Each row is a point. Each copy is the shape, with its points in the same order, stretched, turned, moved and blurred by noise. Some copies are also mirrored. Which?

Shape, 7 rows:
[[ 47   4]
 [-11 -13]
 [-60  85]
 [  1 -48]
 [-28 -28]
 [ 22  91]
 [  2  -5]]
Copy 1 (7 x 2):
[[ 10 -34]
 [  9  20]
 [-77  39]
 [ 35  17]
 [ 16  38]
 [-60 -33]
 [  7   9]]
Copy 1 is: mirrored
Copy 2, 7 rows:
[[ -16  -66]
 [ -17   10]
 [-119   24]
 [  18   11]
 [  -7   33]
 [-102  -68]
 [ -23  -10]]
Copy 2 is: mirrored

Shape (9 x 3):
[[ 50 -60  43]
 [ 10 -12  71]
 [ 20  13  14]
 [  3 -16  53]
 [-42  13 -67]
 [ -1 -22  30]
 [  4  13 -83]
 [-47 -20 -47]
 [-19  -1 -53]]
Copy 1 (9 x 3):
[[  21  -48 -110]
 [ -62  -40  -61]
 [   1  -32    9]
 [ -36  -20  -51]
 [   5   78   89]
 [ -27    0  -34]
 [  63   35   97]
 [   6   94   40]
 [  25   47   70]]
Copy 1 is: only turned
Copy 2 (9 x 3):
[[ 51 -38 -69]
 [  4 -76 -15]
 [ 11 -52  32]
 [  6 -62 -22]
 [-38  49  28]
 [  3 -30 -31]
 [  6  41  39]
 [-35  52 -22]
 [-16  39  10]]
Copy 2 is: only turned
Copy 3, 9 rows:
[[ -1 -59 -92]
 [ 35  17 -88]
 [ 28   5  -4]
 [ 21  11 -67]
 [-69  44  83]
 [-13   0 -56]
 [-54 -12  88]
 [-87  22  17]
 [-57   1  49]]
Copy 3 is: mirrored
Copy 4, 9 rows:
[[  0  99 -34]
 [ 42  43  16]
 [ 19   6 -22]
 [ 26  37  25]
 [-18 -37  29]
 [  8  42  30]
 [-29 -26 -41]
 [-30 -12  57]
 [-22 -14  10]]
Copy 4 is: mirrored

Shape, 8 rows:
[[-49  41 -35  65]
 [-41   7 -13 -25]
 [ 42  72  12  -1]
 [ -3 -31  30 -31]
 [-26  10 -53  29]
 [-38  26 -42  15]
 [  5 -23  35 -24]
 [ -2   5  48 -26]]
Copy 1, 8 rows:
[[ -8 121   2  40]
 [-34  24  14   0]
 [ 59  60 -34 -95]
 [ 15 -28  24 -14]
 [-11  64 -38  39]
 [-31  69  -8  21]
 [ 20 -22  19 -15]
 [ 14 -11  34 -50]]
Copy 1 is: only turned
Copy 2:
[[ -26  -60 -104   61]
 [ -53  -48   -6   14]
 [ -97   21  -58  -57]
 [  -1   21   25  -22]
 [  -6  -93  -46   19]
 [ -46  -79  -51   28]
 [  -5   31   13  -26]
 [ -43   54   -5  -18]]
Copy 2 is: only turned
Copy 3:
[[-25  61  -9 -72]
 [  2 -25 -57 -43]
 [-53  56 -40  21]
 [-10 -54 -14   8]
 [ 16  40 -18 -47]
 [  4  29 -38 -57]
 [-21 -45 -10  13]
 [-45 -42 -28   7]]
Copy 3 is: mirrored

Shape, 11 rows:
[[-58  23  19  14  27 -51]
 [ -5  24  49  -9  40  68]
 [-25 -46 -55  -7  35 -25]
 [ 46  37 -63  25 -29   0]
 [-40  35 -59  35 -62  35]
 [-27   3  20  10  -4  -5]
 [-11  43 -19  -5 -12 -55]
 [-38  18 -56 -77  62 -53]
 [-24 -14  16  55 -51  72]
 [  2 -66 -15 -55 -74 -30]
 [-19  32  62  -7  67  -3]]
Copy 1:
[[-87 -12 -34  70 -13   8]
 [-76 -63  45   2  58 -66]
 [-38  92 -28  23  -2  29]
 [ 83  27 -14   9  -5 -28]
 [ 21  33  70  48 -40   5]
 [-64 -10   8  12  -7 -17]
 [ 16   7 -38  44 -11  27]
 [-11  76 -30  58  49  92]
 [-65 -14  76 -14 -26 -67]
 [  0 109   6 -74 -39  63]
 [-96 -60 -19  37  44 -43]]
Copy 1 is: mirrored
Copy 2 (11 x 6):
[[ -14   32  -47    2   15  -63]
 [  73  -16   41   19   16    0]
 [   5   13  -91  -16   39   14]
 [ -33   74   31  -29   -1   50]
 [ -79   29   29   20   38   46]
 [  -7   11   -7   11   -6  -14]
 [ -41   39   -9  -55    0  -28]
 [  20  -16  -57 -108   78  -51]
 [ -22    4   33   85  -12   68]
 [ -58  -62  -46  -49  -60   42]
 [  71   16    0    1   10  -60]]
Copy 2 is: only turned

Shape, 13 rows:
[[ -1  -1 -17   5  13 -20  10  43]
 [ -7  41  20  -1  -6 -20   3 -21]
 [ 21   8  26 -15 -64  -7  20 -19]
 [ 16 -12   8   8 -24 -28 -13  52]
 [ 31   2  -5  26  10  11  23 -14]
 [  2  -3  -5  22   4  54 -14  49]
 [  1   6 -17 -13  -6 -26  15 -17]
 [-14  -5   0  43  14  25   0 -11]
 [-14 -10   7 -13  12 -23  -1 -19]
 [ -5 -10  -5 -14  15 -20  -3  45]
 [-10  55 -12  17 -83  -4  14 -17]
 [ 54 -13 -12  27  -2 -12  13 -17]
 [ 40 -13 -16  -7  11 -12 -14 -17]]
Copy 1, 13 rows:
[[ 13  33 -22  38 -33  -6 -20  32]
 [-16   2  56   7  10  13  40  29]
 [-42  72  15 -40  -4   9  58   3]
 [ 20  87 -14  30 -11 -23  20  19]
 [ 15  13   9 -41 -18  12 -25  48]
 [ 42  33 -23  -4  -7 -56 -44 -27]
 [-20   9  -7   7 -16  30  14  34]
 [ 12 -19  -2 -14  26 -41 -31  38]
 [-21   5  16  27  33  20 -11  42]
 [  8  45 -11  52 -17   1 -29  12]
 [-28  13 -14 -30 -33 -28 121  -1]
 [ 32  42  -3 -44 -14  29  -2  66]
 [ 30  35   4 -14   7  47  -1  34]]
Copy 1 is: only turned
Copy 2:
[[-18   1  22   4  -6  -6  42 -19]
 [-14  28 -12  13  31 -24 -17   5]
 [ 41 -24  -4   7  26 -32  15  50]
 [ 18 -10  -3   2  -2   1  73  -1]
 [ 24 -24  24  11 -15 -43 -24 -17]
 [ 42   9  52   4 -41  -2   3   4]
 [-26  -8 -13  16  -2 -26   3  11]
 [ 11   4   6 -22 -24 -23 -46   6]
 [-31 -13 -31   8  12  -4 -28  -9]
 [-24  -3   6  19  -2  11  39 -17]
 [ 25  54  -1  -5  16 -53  13  88]
 [ 18 -57  10  19 -23 -56  11 -26]
 [ -3 -50 -18  39 -31 -28   5 -39]]
Copy 2 is: mirrored
Copy 3 (13 x 8):
[[ 24  38 -31  -2   8  -2  16  27]
 [ 20 -23   8  13 -39  23 -21 -30]
 [ 12 -67   8 -12 -32  64  -7 -17]
 [-13   2 -37 -20 -11   4   7  19]
 [ 33 -16   1  13   0 -10  21  24]
 [ -1  52  -1 -24  -6 -44   2  81]
 [ 32 -12  -3   2   2  28  11 -17]
 [ -7  28  29   3 -24 -25  37  29]
 [-10  -1  12   9   1  27   4 -16]
 [  7  38 -28  -4  16   5  -3  23]
 [ 45 -37  18 -36 -70  44   9 -28]
 [ 22 -39  -9   4   8 -17  34   5]
 [  5 -33  -4  -1  25 -20   6  -3]]
Copy 3 is: mirrored

Shape, 13 rows:
[[-58 -20 -21 -22  60 -38  48  61  72]
 [-72 -22  51  28   8 -16   4 -41  23]
 [ 74  12  50  14 -67 -22 -16  -8 -21]
 [-17 -11   8  63  58  -3  20  37  30]
 [-28 102 -31 -21 -34 -11 -15  79 -53]
 [ 58   6  26 -22 -35  16  -2 -26 -76]
 [ 60   9  25 -21 -13  -1 -50  62 -64]
 [-39  -3  -2  32  82 -37  51  34  88]
 [ 18 -23  39  18 -64  41  19   8 -12]
 [-40   2  -3  22 -13  51 -16 -46   9]
 [-30 -37 -29  38 -10 -11 -13 -36  44]
 [-29   0 -21  30   5 -24  45  -5 -14]
 [ 35  41  31 -11 -29  19  22 -67  24]]
Copy 1, 13 rows:
[[  -1   77   39 -109   24  -19   78   -7  -15]
 [-104    7   -7  -31  -35  -40   18  -11  -32]
 [ -31  -60  -13   49   70 -100  -29   33   73]
 [ -22   63   51  -53  -40  -17   19  -38   46]
 [  71  -57   45   35   11  -34   65  -26  -34]
 [   8  -48  -60   49   53  -45  -46   -1   20]
 [  47    3   28   45   59  -84  -59   26   18]
 [ -32   79   64  -96  -11   -5   76  -55   27]
 [ -31  -60  -39  -30   13  -72  -38   34   54]
 [ -44  -38   16  -18  -40   32  -11    5   -6]
 [ -50   15   25  -11  -18   14   29   55   26]
 [ -19   13  -38  -11  -21   -6   60  -27   17]
 [ -46  -82   -1   -7   50  -10    1  -38   33]]
Copy 1 is: mirrored
Copy 2:
[[ -81   27   14    7 -109  -11   36  -30  -99]
 [ -11   70   19   -5   -7   25  -20   54   18]
 [  80   26  -31   36  113  -21  -23   49   39]
 [ -20   -6   61  -17  -37  -37  -16  -17  -57]
 [  95  -31  -51   35  -80    2    8  -77  -29]
 [  55    0    2   43   86   -6    9  -12   80]
 [ 118  -19    7   46   19  -45   39   -4   19]
 [ -87   16   36   -1  -77  -10  -18   -5 -112]
 [  57   54    4  -18   88  -15  -12  -19   19]
 [  19    1   26  -38   24   51    4   -2   20]
 [ -33   -1   12  -42    9    9    1   27   21]
 [ -44    2   10   -1  -20  -17  -18  -34   21]
 [  -3   26  -24   31   93   61  -33   21   -7]]
Copy 2 is: mirrored
Copy 3:
[[ -35   33   29   24   53  -41   39  -72   78]
 [ -18  -16   94   13   40    5  -80  -12    5]
 [  58  -64   14  -22  -95    3   23   16  -68]
 [ -11   18    0  -23   20   39  -26  -50   20]
 [  68  100  -31    0  -39  -78   25  -28  -71]
 [  64  -21   -7  -44  -31   -6   64   34 -105]
 [  43   -8  -27   -1  -50    8   83   -9 -121]
 [ -20   32   27   14   34   10   -4  -45   97]
 [  32  -61   26  -46   -3  -29  -17  -49  -52]
 [  23  -10    1   -6   30  -18  -75    6  -36]
 [ -33  -18   -7    5  -21  -10  -59    6    0]
 [   0   44    7  -42  -15  -28  -17    7   -4]
 [  91  -39   10  -17  -15  -22   -5   37  -14]]
Copy 3 is: mirrored

Shape, 15 rows:
[[  9 -65 -21   2  -3 -29   9 -27  52]
 [-19  -2  52  11  40 -16 -29  61 -12]
 [ 63 -16  33   2   4  45  16  42 -34]
 [ 34 -74 -27 -29  50 -18  51 -23 -38]
 [ -3  19 -27 -13 -43  17 -36  45  -5]
 [-15 -65 -15 -40  29 -28  36  -6  51]
 [-27 -23 -27  23  -5 -24  53  14 -21]
 [-16 -13  13  -6  -8 -42 -42  18  15]
 [-26   5   7  -6 -30  -9  -9 -15  -5]
 [ 47  -9 -40  -1 -12  -8  -9   3  -4]
 [  3 -12  -8  43 -24  20  -8 -26 -14]
 [  1   5  32 -41  26  30  51  63 -29]
 [-12  14   6 -46  19  20   8  58  29]
 [ 13  14  23 -10  32 -31  14 -24  17]
 [ -7   6 -28  -2  32  -1 -40  28 -25]]
Copy 1:
[[-11  54  15   4  46  19  26 -19   4]
 [ -5 -53  65 -19   6  -2  37  51  15]
 [ -7  12  34   7 -77 -18  31  51  26]
 [-36  23  57  23 -52  18 -13 -32 -45]
 [ 47  22  -7  12  12 -51  30  50  -3]
 [-42  29  16  34  33  21  52 -27 -29]
 [-59  24  12   5   1   3 -16  33 -50]
 [ 26 -13  40   2  54   5  25  23   5]
 [  9   2  -3  12  37 -18 -24  17  20]
 [ 36  42   4  -6 -20  -6  16  21 -18]
 [-10  24  -5 -33  -3 -24 -32  19  27]
 [-45 -36  21  41 -61 -22  41  51 -18]
 [ -2 -14  -3  15  -3 -32  80  31 -20]
 [  5 -32  -1 -10   6  27   7   2 -12]
 [ 27 -19  34 -20  -8 -36  11  11 -17]]
Copy 1 is: mirrored
Copy 2 (15 x 9):
[[ -48  -37   -4  -32  -83  -46  -32  -10  -35]
 [   5   -3  -43   60   -3   16    2  -12  -32]
 [  16  -17   -6  -22   32   31  -49    3  -25]
 [  21  -21  -25  -57  -79   54   -5  -68  -22]
 [ -44    6   63   31   42  -52  -60  -12  -11]
 [ -17  -24  -51  -25 -121  -44  -38  -31  -28]
 [ -21  -65   12   12  -34  -17  -26  -33   32]
 [ -52   11   11   37  -13  -21  -10  -11  -22]
 [ -34    0   49   26    2  -17  -17    6   21]
 [ -34  -10   40  -41   18  -14  -20  -23  -24]
 [ -20  -41   62    5   13   -3  -18   11   -6]
 [  38   -9  -44    8   -5   11  -48  -17   17]
 [   8    8  -34    9  -21  -49  -48  -10  -16]
 [   0    5  -22  -33  -15   12   36    7    3]
 [   6   11   19   22   10    8    9  -45  -40]]
Copy 2 is: mirrored
Copy 3 (15 x 9):
[[-16 -19  46 -12  23  10 -40 -18 -42]
 [ 19 -15 -26   8 -39  13  -6 -22  16]
 [-37   9   1 -49  -8 -38  95 -35  15]
 [ -1 -40 -14 -88  63 -27 -18 -33 -13]
 [-53  28 -10  23 -60 -13  16  30 -24]
 [-16 -25  44 -23  14 -18 -86 -19 -11]
 [-24 -25 -29 -34  43  21   9  13  13]
 [ 13  -6  13  21 -39  22 -37   5 -34]
 [-10  29  10 -14 -16  15  -8  24 -13]
 [-31   8  -3   1  17 -20  32  -5 -44]
 [-31  27 -18 -26  16  29  34 -13 -22]
 [-28   9   0 -44 -15 -60  26 -10  57]
 [-45  25  17  15 -50 -61 -28  -7  17]
 [ 13  15   9  -3  23 -18 -16 -23 -12]
 [-19   7 -55  19 -22 -12 -17 -11 -30]]
Copy 3 is: only turned

Shape:
[[ 19 -56  41 -25  65  20  16  11  -8  22  30]
 [-24  16  -6 -11  21  13   3 -16  -2  21  10]
 [ 10  12   3 -42  22 -40   1  28 -19  34 -60]
 [ 29  15  -3  -8   5  -5  -6   3 -30   7  42]
 [-12 -15 -10 -22   4  51  -3  -4 -14 -36  12]
 [-18  -7   0 -10   7  10 -59  20 -46   1  37]
 [ 19  -8 -40  18  60 -23  26  -4  -1  -8 -50]
 [ -1  22  25  16 -10  24   4  37  -7 -28  19]
 [ 10 -29 -27  16  11  -7  29   8   8  45 -52]
 [ -1 -19 -23  14  34   4 -42 -20  54  -5  33]
 [ -2 -14 -10 -16  31 -13   0  33 -16  59 -11]
 [ -6 -31  76  50   2 -28  11 -29 -11  13  38]
 [  8 -23 -30 -17 -41 -18  30   2  24  14 -54]
 [-28 -50  45  11  48  -9  29   7 -10 -18  88]]
Copy 1 (14 x 11):
[[ 83  57 -13  14  -1  35  41  22  -7  17  -1]
 [ 16  17  -9 -19   3  23   1 -16  -1 -12  31]
 [ 20   2 -34  27 -12  -9  33  62  41 -15  30]
 [  9 -11  23  18  -1  28  15 -18 -16   8  37]
 [-10  39  34   0  10  18 -40 -19 -18 -22  12]
 [-17 -16   8   5  -5  57 -30  12 -54   9  49]
 [-35  54 -33  14   5   3  36  15  42  11  18]
 [ 10   1  -8  35  -1 -14 -44 -35 -14  12  -5]
 [-24  24 -40  -8  37  -7  36  20   6 -24 -18]
 [-31  23 -11 -36  14   8 -12  -6 -60  60  41]
 [ 16   5 -49  10  19  17  42  35 -14 -13  32]
 [ 44 -17 -30 -10 -51  33  14 -29   1  34 -55]
 [-40  12  -4  -6  17 -45  21  24 -11 -40 -13]
 [ 66  48 -32  32 -51  35  35 -34 -50  33 -10]]
Copy 1 is: mirrored
Copy 2:
[[  18  -65  -53   48  -30  -34  -54  -81   -1  -43   12]
 [   6  -32   17   26   32   16  -13  -39    7   14    2]
 [  34  -71  -41  -43   20   29    7   -4  -35  -68  -43]
 [ -13  -21   20   22  -11  -10  -13  -24    3  -28  -10]
 [  19  -25   15   49   12  -57  -42   23    7   11   38]
 [  14  -53   47   32  -18   -3  -74  -21   27   -6   -4]
 [  23    0  -78    5   29  -22   10    5   25  -49  -68]
 [  13  -14   46  -16    7  -73   -7    9  -17   28   12]
 [  -3  -39  -68   -8    2    2   18    6  -26  -26  -55]
 [  17   34  -36   35  -21   17  -47   -3   53   23   13]
 [  22  -68  -24    5  -12   21   -9  -54  -20  -33  -50]
 [ -61  -13    7  -28    5  -11  -34  -71   -2   10  -18]
 [ -14   -2  -60  -33   14    4   16   57  -68  -13  -24]
 [   0    2   13   46   13  -59  -88 -121    3    7   -9]]
Copy 2 is: only turned
Copy 3 (14 x 11):
[[-12 -33  41 -32  11  15  56  23 -48 -32  31]
 [-12 -21   9  20 -11 -11  -3   9   2 -10  12]
 [  1 -28  16  25 -28  45  25  39 -26  39  26]
 [-18  -8 -11 -14 -19  11  16  20 -12 -15   7]
 [-21 -15  20   8  32   1  31  -4  19 -20 -11]
 [-17  14 -26  15  -9  24  24 -23 -23  -8  26]
 [ -4 -55   0  -3  16 -14  23  64  18  29  35]
 [ 35 -17  -7   2   0  35  -2 -21  15 -25   9]
 [  7  -9  32 -11   0   5   4  35  10  31  59]
 [ 14  -6  -9 -17 -11 -66  38  18   1 -11  20]
 [  0 -18  19  17 -28  23  35  29 -24   6  63]
 [ 31 -14   8 -61  10   6 -26  20 -62  -8  17]
 [ 13  24  44   9   6   7   7  45  22  26  10]
 [ 25 -17   9 -23  35   3  37  28 -57 -65  27]]
Copy 3 is: only turned
Copy 4 (14 x 11):
[[ 29 -27  -3  46  55  28 -38 -30  18  -1  26]
 [  4  -5 -21 -14 -14  21  16  20   6 -14 -23]
 [-21  50 -14  -3  -6 -22  -4  13 -42 -11  44]
 [ 26 -24  -5 -20 -31 -32  10 -24  49 -33  12]
 [ 13 -31  22  -5  50  -6  -9  23  29  18 -17]
 [-17 -80 -25 -16   5 -56  26 -15   0  22   2]
 [ 10  57 -10  43   9  -1  15  73  -9 -75  50]
 [  7 -35  18 -18  28   1  64 -22  34   7   2]
 [-26  51  10  50 -30  25   4  64 -10 -12  42]
 [ -1 -34   6  63   2  -2  36  27  -1 -51 -60]
 [-36  12 -32  22 -13   4   6   9  -9  -3  31]
 [ 73 -55 -11  26 -41  22  45 -45 -20   3  38]
 [-18  79  33  43 -34   1   2  48 -13  16   4]
 [ 80 -59 -54  54  24  14  42 -64  31  22  16]]
Copy 4 is: only turned

Shape:
[[-10  21  24  -1 -48   3 -61 -23  31 -18 -21  13]
 [ 43 -69 -17  83  13  -1 -51 -47   9 -40 -33 -29]
 [-35   0  62 -18 -23   7 -26 -22  60 -93 -16 -26]
 [ -5   0  25 -42  80   1  15 -24 -33 -20  48   7]
 [ 22 -23  16 -94  72  12  11   6 -23  43 -19 -34]
 [ 39 -53 -42  -2  22 -32  14  69 -21  12  17 -32]
 [  1  19   8  51  -9 -23  -4 -25  86 -22 -19  12]
 [ 80 -60   1 -15  12 -45  -3  42  38  46   2 -16]
 [ 29  16  32 -52  90  20   2  -3 -25  60  34 -63]
 [-43 -53  -4  33 -38  15  18 -58  19 -13  -3 -32]
 [ 42 -50  -6  21 -16 -22  29 -66  25 -46 -31 -18]
 [ 26 -26  71 -38  72  50  36  51 -25  41  11  31]
 [-55 -52  33  -7  -6 -10 -45 -47  83 -39   9  47]
 [ 17 -16 -10 -43 101  17  15  54  12  40 -25 -45]
 [-29 -12   8  24 -26 -56 -27 -27  33 -31 -68  26]
 [ 85 -53 -95 -21  23  26  19  21   4  15  -6 -13]]
Copy 1 (16 x 12):
[[-36   7   8  21   5 -25 -23  23  57  81 -30  52]
 [ 60 109 -23 -18   4 -51 -85 -10   4  15 -15  70]
 [-44  40   6  31 -10 -90 -47  47  16 104 -17  19]
 [ 17 -39 -61 -12 -19 -42   2   2 -45 -66  16 -35]
 [  9 -29 -30 -10 -61   0  41  63 -42 -44 -67 -47]
 [ 67  28 -13  -3 -63  26 -20 -61 -29  -5   7 -41]
 [  0  39  39  35  60 -16 -57  24   9  62 -24  15]
 [ 79  13  -9  28 -30  59 -13  -5 -45  45 -39 -11]
 [ 26 -24 -69  17 -24 -21  23  27 -30 -94 -73 -77]
 [ 48  76  -3  12  39 -69  42  -6  51  69  -9  29]
 [ 39  77   0 -34  49 -74 -20   2 -27  53 -38   8]
 [-12 -51 -45  48 -43  74  49  23 -98 -78  31  -2]
 [ 33 -10  23  22 -18 -32  -2  54  39 121  42  98]
 [ 18  -5  12  12 -81  26 -12  62 -55 -68 -50 -52]
 [ -7  76  20 -32  16   3 -52  46  48  94  -2  32]
 [ 42 -14  36 -16 -52 -16  10 -41 -69 -42 -59  16]]
Copy 1 is: only turned
Copy 2:
[[  28  -36   -8   13   38  -16   42   -7   58  -15  -11   37]
 [  36  -39  -67  -78   86  -47   78   59   24   86  -67  -37]
 [   8   66   32  -15   18  -69   13    3   90   -9   21   43]
 [  36  105    8   29  -41   42   31   17   -3  -19  -50    3]
 [ -16   34  -23  -36  -66   43   40  -68   -8  -92  -73   15]
 [ -53  -28   -9  -38  -13   31    3   66  -35   37  -64  -22]
 [  42  -20    4  -25   48  -39  -27   41   23    9   18  -18]
 [ -68  -45  -56  -27   -3   53   11   43    9  -14  -51  -55]
 [  34   28  -44   -5  -63   33   35  -19   -1 -102 -103   41]
 [ -25    1  -17  -19    7 -114   37   -5  -18   49  -17  -19]
 [  -9   17  -49  -20   44  -64    3  -13   22   79  -58  -61]
 [  -5   43  -70  -15 -106   66   42    3   -8  -50   -4   31]
 [  -1   46   41   13   16  -20   75   49   30  -20   56  -42]
 [   5   -9   12 -102  -66   35    4   -2  -24  -83  -55    8]
 [  -7   14   -9  -44   70  -28   19  -10   11   11   22   -6]
 [  -6 -100  -15  -51  -39   25   10    4  -23   58 -110  -66]]
Copy 2 is: only turned
Copy 3, 16 rows:
[[ -5 -50 -39 -15  -5 -31 -13 -15   9 -12 -24 -39]
 [ -9 -47   9 -48  55 -13  81  42 -29 -38 -14  35]
 [ 38 -15 -68  15  50 -41 -52  32  50   3 -17 -24]
 [-23  35   9  10 -58 -24 -18  -9  34 -19  43  52]
 [-47  64  51 -19  -6 -63 -26  10   5 -80  58  36]
 [-77   2  78 -27  -7  20  -3  69 -49  14  31  28]
 [ 14 -52   9  28  43 -15  22  -3  43  17 -42 -40]
 [-95 -18  58 -53  34 -40 -20  30   0   7  -4  33]
 [-39   9  38  -3 -15 -12 -28 -30  33 -93  69  75]
 [ 20 -18 -15  34  62 -19 -10  14 -47 -41 -61  35]
 [ 51 -21  39  -9  80 -65  28  21  -3   2 -35  35]
 [-71 101 -12 -15  -1  -4 -14 -23  -9 -11  50  23]
 [-46 -12 -82  30  -7 -69 -35  18  28   0 -65 -17]
 [-69  58  72   7  23 -16   7  42   8 -64  78   5]
 [ 17   1  13 -18  10 -23  19  39   2 -15 -61 -59]
 [-71 -23  96 -14  20 -56  55  27 -60  14  66  22]]
Copy 3 is: mirrored
